Each point is reached from the start by the listed moves, each made once or not at all, plus a little noise. Say if it took an odd or an even number of moves. Then give how often each move was made.

Moves:
(1): [ 0.19 -0.39  0.14]
(2): [0.36 0.46 0.44]
(3): [-0.27 -0.18  0.38]
Start: [-0.04 -0.43 -0.18]
Points:
[-0.30 -0.62  0.16] -> odd (0, 0, 1)
[ 0.52 -0.31  0.41] -> even (1, 1, 0)

Moves:
(1): [ 0.49  0.08 -0.10 -0.05  0.05 -0.26  0.15  0.11 -0.17 -0.13]
(2): [-0.05  0.28  0.35 -0.20 -0.04  0.03 -0.04 -0.14 -0.26 -0.22]
(3): [ 0.02 -0.42  0.59 -0.12  0.07  0.13  0.15 -0.22 -0.07 -0.29]
(4): [ 0.05  0.19  0.06  0.45  0.15  0.05  0.03 -0.06 -0.22  0.16]
(5): [ 0.00  0.01  0.23 -0.12  0.49 -0.23 -0.16  0.43  0.31 -0.13]
(6): [ 0.06  0.22 -0.02  0.01 -0.02  0.40  0.15  0.36 -0.25 -0.06]
(7): [-0.13  0.18  0.12 -0.08  0.14 -0.11  0.41 -0.03  0.19  0.02]
(8): [-0.39 -0.08  0.20  0.12 -0.26 -0.10 -0.08  0.29  0.01 -0.07]
Start: [ 0.18  0.25 -0.02  0.12  0.32 -0.07  0.30 -0.01  0.15  0.15]
Points:
[ 0.52  0.48  0.02  0.00  0.52 -0.47  0.81  0.08  0.17  0.03] -> even (1, 0, 0, 0, 0, 0, 1, 0)
[ 0.14  0.12  0.92 -0.22  0.31  0.07  0.42 -0.38 -0.19 -0.37] -> even (0, 1, 1, 0, 0, 0, 0, 0)
[ 0.79  0.34  0.75  0.29  1.07  0.01  0.62  0.61 -0.24 -0.31] -> odd (1, 0, 1, 1, 1, 1, 0, 0)
[ 0.62  0.27  0.79 -0.20  1.09 -0.13  1.02  0.62  0.18 -0.43] -> odd (1, 0, 1, 0, 1, 1, 1, 0)
[ 0.64  0.85  0.46 -0.27  0.81 -0.21  0.39  0.78 -0.21 -0.39] -> even (1, 1, 0, 0, 1, 1, 0, 0)
[-0.20 -0.27  0.77  0.13  0.13 -0.03  0.38  0.09  0.08 -0.24] -> even (0, 0, 1, 0, 0, 0, 0, 1)

Moves:
(1): [ 0.33 -0.35 -0.33 -0.22 -0.34 -0.15 -0.35  0.13  0.41  0.08  0.44 -0.19
  0.11 -0.10]
(2): [ 0.17  0.19  0.05 -0.14  0.07 -0.06  0.09  0.09 -0.03  0.24 -0.03 -0.08
  0.03 -0.13]
(3): [ 0.19 -0.21  0.21  0.20  0.00 -0.03  0.09  0.15  0.10 -0.18  0.00  0.38
  0.16 -0.32]
(4): [ 0.19  0.11  0.09  0.67 -0.44 -0.16 -0.11  0.30 -0.36  0.01  0.30  0.17
 -0.09  0.00]
(5): [ 0.19 -0.04 -0.22  0.09  0.40 -0.22  0.27 -0.03  0.14 -0.01 -0.17 -0.25
  0.27  0.16]
(6): [ 0.07  0.02 -0.08  0.11  0.08  0.37 -0.04 -0.13 -0.19  0.09  0.01 -0.19
 -0.14 -0.18]
(7): [ 0.24 -0.07  0.08 -0.10 -0.28  0.18  0.49  0.30  0.11 -0.06 -0.08 -0.16
  0.05  0.22]
(8): [-0.13  0.19  0.05  0.04  0.15 -0.10 -0.22  0.32  0.19 -0.14 -0.05 -0.11
  0.02 -0.06]
(9): [ 0.03  0.20 -0.07  0.08 -0.15 -0.01  0.07 -0.27  0.37 -0.19  0.11  0.20
 -0.33  0.03]
(10): [-0.14 -0.17  0.02  0.08  0.11  0.03  0.05  0.07  0.28  0.29  0.05 -0.06
  0.03  0.06]
(11): [-0.15 -0.06  0.06 -0.05  0.30  0.07  0.40  0.33 -0.08 -0.17  0.34  0.22
  0.12 -0.03]
(12): [ 0.19  0.14  0.02 -0.06  0.40  0.08  0.11  0.07  0.02  0.04 -0.17  0.34
  0.03  0.26]
(13): [-0.20  0.15 -0.09  0.02  0.05  0.31  0.10  0.11  0.10  0.21  0.13  0.05
  0.49 -0.02]
(14): [-0.01  0.12  0.35  0.02  0.10  0.07 -0.17 -0.26  0.01 -0.03  0.07  0.04
  0.06  0.18]
Start: [ 0.10  0.05  0.07 -0.11  0.16  0.22 -0.05  0.12  0.01 -0.19 -0.30 -0.12
  0.13 -0.01]
Points:
[-0.17  0.41  0.43  0.69  0.08  0.51  0.31  0.47  0.37 -0.09  0.63  0.44
  0.37  0.22] -> even (0, 0, 0, 1, 0, 0, 0, 0, 1, 1, 1, 0, 1, 1)
[ 0.70 -0.50 -0.15  0.72  0.08 -0.20  0.38  0.76  0.86 -0.42  0.76  0.35
  0.38 -0.19] -> odd (1, 0, 1, 1, 1, 0, 0, 0, 1, 1, 1, 0, 0, 0)
[ 0.12  0.29  0.53  0.32  1.10  0.96 -0.13  0.43  0.51  0.02 -0.29  0.39
  0.81 -0.09] -> odd (0, 0, 1, 0, 0, 1, 0, 1, 0, 1, 0, 1, 1, 1)
[ 0.71 -0.02 -0.14  0.57  0.66 -0.02  0.25  1.45  0.57 -0.34  0.53  0.45
  1.22 -0.17] -> even (1, 0, 1, 1, 1, 0, 0, 1, 0, 0, 1, 1, 1, 0)
[ 0.58 -0.26 -0.43  0.17  0.45  0.37 -0.22  0.65  0.75 -0.15  0.05 -0.42
  1.10 -0.56] -> even (1, 0, 1, 0, 1, 1, 0, 1, 0, 0, 0, 0, 1, 0)
[ 0.47 -0.44  0.17  0.21  0.81  0.57  1.27  0.82  0.36 -0.21 -0.16 -0.18
  0.61 -0.09] -> even (0, 0, 1, 0, 1, 1, 1, 0, 0, 1, 1, 0, 0, 0)
[ 0.95  0.47 -0.41 -0.41  0.50  0.25  0.49  0.77  1.35 -0.01 -0.04 -0.30
  0.80  0.37] -> even (1, 1, 0, 0, 1, 0, 1, 1, 1, 0, 0, 1, 1, 0)
[ 0.83  0.17  0.01  0.66  0.08  0.37  0.73  0.72  0.00  0.38 -0.23 -0.67
  0.27  0.18] -> even (0, 1, 0, 1, 1, 1, 1, 0, 0, 1, 0, 0, 0, 0)

Moves:
(1): [ 0.10  0.17 -0.26  0.02  0.02  0.07 -0.08 -0.14  0.18 -0.01 -0.12  0.02
  0.06 -0.01  0.11 -0.02  0.12  0.15 -0.14  0.02  0.04  0.09  0.20  0.16
 -0.04]
(2): [-0.02  0.24  0.22  0.08 -0.01 -0.22 -0.03 -0.04  0.12  0.20  0.04 -0.34
 -0.09 -0.05  0.09  0.28  0.02 -0.21 -0.12 -0.10 -0.01  0.09 -0.03 -0.25
  0.00]
(3): [ 0.11  0.06  0.03  0.00 -0.01  0.12  0.14  0.05 -0.08 -0.03  0.15  0.05
  0.08  0.09  0.01  0.35 -0.10 -0.07 -0.01 -0.15  0.09  0.02 -0.04  0.09
  0.14]
(4): [-0.16 -0.05 -0.11  0.26  0.12  0.41  0.20  0.10  0.10 -0.20 -0.15 -0.07
  0.14  0.18  0.11  0.08  0.03 -0.19 -0.09  0.15  0.07  0.00  0.07 -0.10
  0.07]
(5): [ 0.09 -0.05  0.26 -0.04  0.23  0.02  0.25 -0.06  0.05  0.02  0.06  0.00
  0.00 -0.13  0.01 -0.01 -0.10  0.14 -0.08 -0.06 -0.08  0.02  0.05  0.09
 -0.12]
(6): [-0.03  0.11 -0.05 -0.32 -0.09  0.17 -0.07 -0.18 -0.15 -0.28  0.20 -0.18
 -0.13 -0.05  0.05 -0.03 -0.11  0.18 -0.06  0.10  0.08 -0.09 -0.05  0.02
 -0.19]
(7): [-0.22  0.07  0.02 -0.01 -0.03 -0.16  0.31 -0.15 -0.02 -0.04 -0.17  0.08
 -0.14  0.16 -0.06  0.19  0.08  0.13  0.09  0.00  0.01 -0.04 -0.10  0.12
 -0.01]
(8): [ 0.23  0.01 -0.17 -0.23  0.07  0.07 -0.03  0.42  0.08 -0.21 -0.18 -0.12
 -0.19  0.00 -0.14  0.13  0.01 -0.02  0.00 -0.15 -0.17  0.22  0.13 -0.21
  0.30]
(9): [-0.06  0.34  0.25  0.11 -0.15 -0.03 -0.19  0.14  0.34 -0.17  0.03  0.34
 -0.10 -0.10  0.19  0.13  0.10 -0.01  0.22  0.02  0.05  0.09  0.02  0.00
  0.03]
(10): [-0.10  0.19  0.15 -0.10  0.14  0.15  0.00  0.34  0.07  0.23  0.01 -0.03
 -0.06  0.40 -0.28 -0.06 -0.10  0.27 -0.13  0.15  0.07 -0.02  0.17 -0.12
  0.06]
(11): [ 0.16  0.18 -0.03  0.18  0.22 -0.13  0.30  0.03  0.15  0.02  0.31 -0.01
  0.07 -0.10  0.05 -0.27  0.04 -0.02 -0.01  0.18 -0.09 -0.08 -0.22  0.00
  0.06]
(12): [ 0.13  0.17 -0.04  0.03  0.09  0.19  0.03 -0.15  0.07  0.30 -0.14  0.08
 -0.02 -0.05  0.00 -0.01 -0.30  0.10  0.04  0.25 -0.23 -0.03 -0.13 -0.05
  0.01]
(13): [ 0.02  0.05 -0.23 -0.03  0.15 -0.17  0.05  0.28 -0.24  0.19 -0.08  0.13
  0.23  0.05  0.54 -0.13  0.05  0.04 -0.28  0.24 -0.28 -0.13 -0.10  0.12
  0.17]
(14): [ 0.08  0.00  0.24  0.09  0.42  0.01 -0.22 -0.06 -0.21 -0.16 -0.11 -0.03
 -0.18  0.13  0.02  0.18  0.16  0.11  0.07  0.14 -0.03 -0.02  0.01  0.07
  0.06]
(15): [ 0.20 -0.30  0.06  0.25 -0.12 -0.06 -0.01  0.10 -0.06 -0.03 -0.09 -0.09
 -0.35  0.09  0.18  0.20  0.03  0.15  0.06  0.21  0.05  0.10 -0.15  0.07
  0.11]
(16): [-0.19 -0.06  0.14 -0.26  0.05 -0.18  0.09 -0.24  0.14  0.16  0.17 -0.19
  0.13  0.04  0.24  0.18  0.02  0.02  0.31  0.22  0.00  0.30  0.17 -0.21
  0.16]
(17): [-0.01  0.01 -0.03  0.07 -0.16  0.21 -0.03  0.00  0.07  0.03  0.14  0.12
 -0.05 -0.26 -0.10  0.09  0.40  0.19 -0.11  0.07 -0.15 -0.25  0.08 -0.18
 -0.06]
(18): [-0.06  0.25  0.00  0.22  0.03  0.06  0.07 -0.01 -0.21 -0.09  0.07  0.04
  0.02 -0.15  0.15  0.10  0.01  0.24  0.12 -0.10  0.02  0.11  0.07 -0.12
  0.02]
(19): [-0.03  0.17 -0.09  0.01 -0.08  0.12  0.26  0.07 -0.15 -0.14  0.07 -0.03
  0.04 -0.08 -0.09 -0.02 -0.11 -0.18  0.24  0.12 -0.17 -0.22  0.46  0.26
 -0.45]
(20): [-0.15  0.16  0.18 -0.13 -0.21 -0.14  0.05  0.16 -0.13  0.05 -0.19 -0.09
  0.03 -0.54 -0.05 -0.15  0.30 -0.10 -0.25  0.29  0.19  0.02  0.03  0.25
  0.37]
(21): [ 0.10 -0.06 -0.24 -0.03  0.05  0.13  0.21  0.04 -0.01  0.20 -0.12  0.03
  0.09  0.07  0.23  0.06  0.18 -0.21  0.37 -0.06  0.46  0.03 -0.29  0.21
 -0.26]
(22): [-0.06 -0.09  0.17  0.18 -0.07  0.18  0.18  0.11  0.06  0.23  0.23 -0.07
 -0.25  0.22  0.31 -0.16  0.15 -0.32  0.03 -0.33  0.07  0.19  0.16  0.06
  0.07]
(23): [-0.11 -0.15 -0.10  0.03  0.19 -0.24  0.05 -0.11 -0.04  0.00  0.10 -0.04
 -0.24  0.02  0.04  0.00 -0.06 -0.17 -0.07  0.07  0.32 -0.18  0.26  0.00
  0.02]
(24): [-0.29 -0.12 -0.09 -0.01  0.27  0.00 -0.25  0.25  0.16  0.11  0.11 -0.17
 -0.11 -0.14 -0.03  0.18 -0.18  0.16 -0.02  0.02 -0.18  0.12 -0.11  0.14
  0.03]
Start: [-0.06 -0.26 -0.04  0.01 -0.17 -0.03  0.10 -0.13  0.02  0.19  0.08 -0.12
  0.30 -0.37  0.11  0.22  0.05  0.13 -0.39  0.12  0.27  0.23 -0.10 -0.07
  0.01]
Points:
[-1.08  0.63  0.12 -0.36  0.49  0.44  1.08  0.29 -0.26  0.50  0.05 -0.52
  0.42 -0.67  0.71  0.53 -0.35  0.93 -0.52  1.48 -0.23  0.25  0.40  0.34
  0.12] -> even (0, 0, 0, 1, 1, 1, 1, 0, 0, 1, 0, 1, 1, 0, 0, 1, 0, 1, 1, 1, 0, 0, 0, 1)
[ 0.20  0.25  0.15 -0.10 -0.12  0.12  0.66  0.77 -0.10  0.08  0.48 -0.29
 -0.37 -0.89  1.54  0.44  1.26 -0.05  0.19  1.16  0.30  0.39  0.11  0.39
  0.40] -> odd (0, 0, 0, 0, 0, 1, 0, 1, 1, 0, 1, 0, 1, 1, 1, 1, 1, 0, 1, 1, 1, 1, 0, 0)
[-0.11 -0.01 -0.34  0.25  0.26 -0.06  0.46 -0.01 -0.19  0.47  0.36 -0.52
 -0.33 -1.20  0.76  0.30 -0.05  0.45 -0.19  1.07  0.91  0.23 -0.69  0.45
  0.19] -> odd (0, 0, 0, 0, 0, 1, 0, 0, 0, 0, 1, 1, 0, 0, 1, 0, 0, 1, 0, 1, 1, 0, 1, 1)
[-0.11  0.33 -0.24 -0.29 -0.03  0.20  0.34  0.60  0.17  0.00  0.09 -0.94
 -0.61  0.03 -0.03  1.43 -0.30  0.68 -0.47  0.35  0.08  0.51  0.39  0.22
 -0.01] -> even (1, 1, 1, 0, 0, 1, 1, 1, 0, 1, 0, 0, 0, 0, 1, 0, 0, 0, 1, 0, 0, 0, 0, 1)
[ 0.12  0.52  0.53  0.07  0.55  0.25  0.85  1.05 -0.06 -0.44 -0.11 -0.11
 -0.29 -0.18  0.73  0.83  0.42  0.72 -0.88  1.22  0.24  0.33 -0.29  0.34
  1.06] -> odd (0, 0, 1, 1, 1, 1, 1, 1, 1, 1, 1, 0, 1, 1, 1, 0, 0, 0, 0, 1, 0, 0, 0, 0)
[-0.26 -0.17  0.08 -0.04  0.22  0.69  0.60  1.39  0.17  0.74  0.06 -1.00
 -0.41 -0.53  1.01  0.70  0.74  0.18 -1.09  0.65  0.39  0.55 -0.15  0.05
  0.57] -> odd (0, 1, 0, 1, 1, 1, 0, 1, 0, 1, 0, 0, 1, 0, 1, 0, 1, 0, 0, 1, 1, 1, 0, 1)
[-0.51 -0.31  0.06 -0.03  0.33  0.43  0.46  0.82 -0.21  0.29  0.38 -0.49
 -0.13 -0.65  0.58  0.74  0.21  0.69 -1.46  1.21  0.48 -0.17  0.11  0.30
  0.62] -> odd (0, 0, 1, 1, 1, 1, 0, 0, 0, 1, 0, 0, 1, 0, 1, 0, 1, 0, 0, 1, 0, 0, 1, 1)
[-0.87  0.99  0.02  0.13  0.06 -0.28  1.13  0.06  0.18  0.95  0.86 -0.40
 -0.25 -1.34  1.67  0.66  0.63 -0.02  0.09  1.13  0.35  0.13  0.09  0.29
 -0.02] -> even (0, 1, 0, 0, 0, 1, 1, 0, 1, 0, 1, 1, 1, 0, 0, 1, 1, 1, 1, 1, 1, 1, 1, 1)
[ 0.13  0.87  0.06 -0.10  0.57 -0.11  0.59  0.93  0.13  0.60 -0.56  0.29
  0.04 -0.34  0.62  0.29  0.58  0.41 -0.29  1.18  0.27  0.26 -0.59  0.32
  0.79] -> even (0, 0, 0, 0, 0, 0, 1, 1, 1, 1, 1, 1, 1, 1, 0, 0, 0, 0, 0, 1, 1, 0, 0, 0)
[-0.66  0.18 -0.43 -0.42  0.10  0.59  0.73 -0.41  0.29  0.43 -0.17 -0.55
  0.45 -0.62  0.74  1.06  0.08  0.29 -0.18  1.00  0.82  0.65 -0.34  0.55
  0.29] -> even (1, 0, 1, 1, 0, 1, 1, 0, 0, 0, 0, 1, 0, 0, 0, 1, 0, 0, 0, 1, 1, 0, 0, 1)
[ 0.10 -0.17 -0.04  0.21  0.76 -0.20  1.13  0.26  0.03 -0.02 -0.07 -0.34
 -0.10 -0.64  1.08  1.04  1.02  0.51 -0.94  1.33  0.27  0.30  0.29  0.20
  1.26] -> even (1, 0, 1, 1, 1, 0, 1, 1, 0, 0, 1, 0, 1, 1, 1, 1, 1, 0, 0, 1, 0, 0, 1, 0)
[-0.52  0.62 -0.14 -0.24  0.18  0.67  0.56 -0.02  0.09  0.68 -0.07 -0.21
 -0.01 -1.05  0.14  0.57  0.35  1.35 -0.58  0.80  0.49  0.17 -0.20  0.48
 -0.18] -> odd (1, 0, 0, 0, 1, 1, 1, 0, 0, 1, 0, 1, 0, 0, 0, 0, 1, 1, 0, 1, 1, 0, 0, 1)
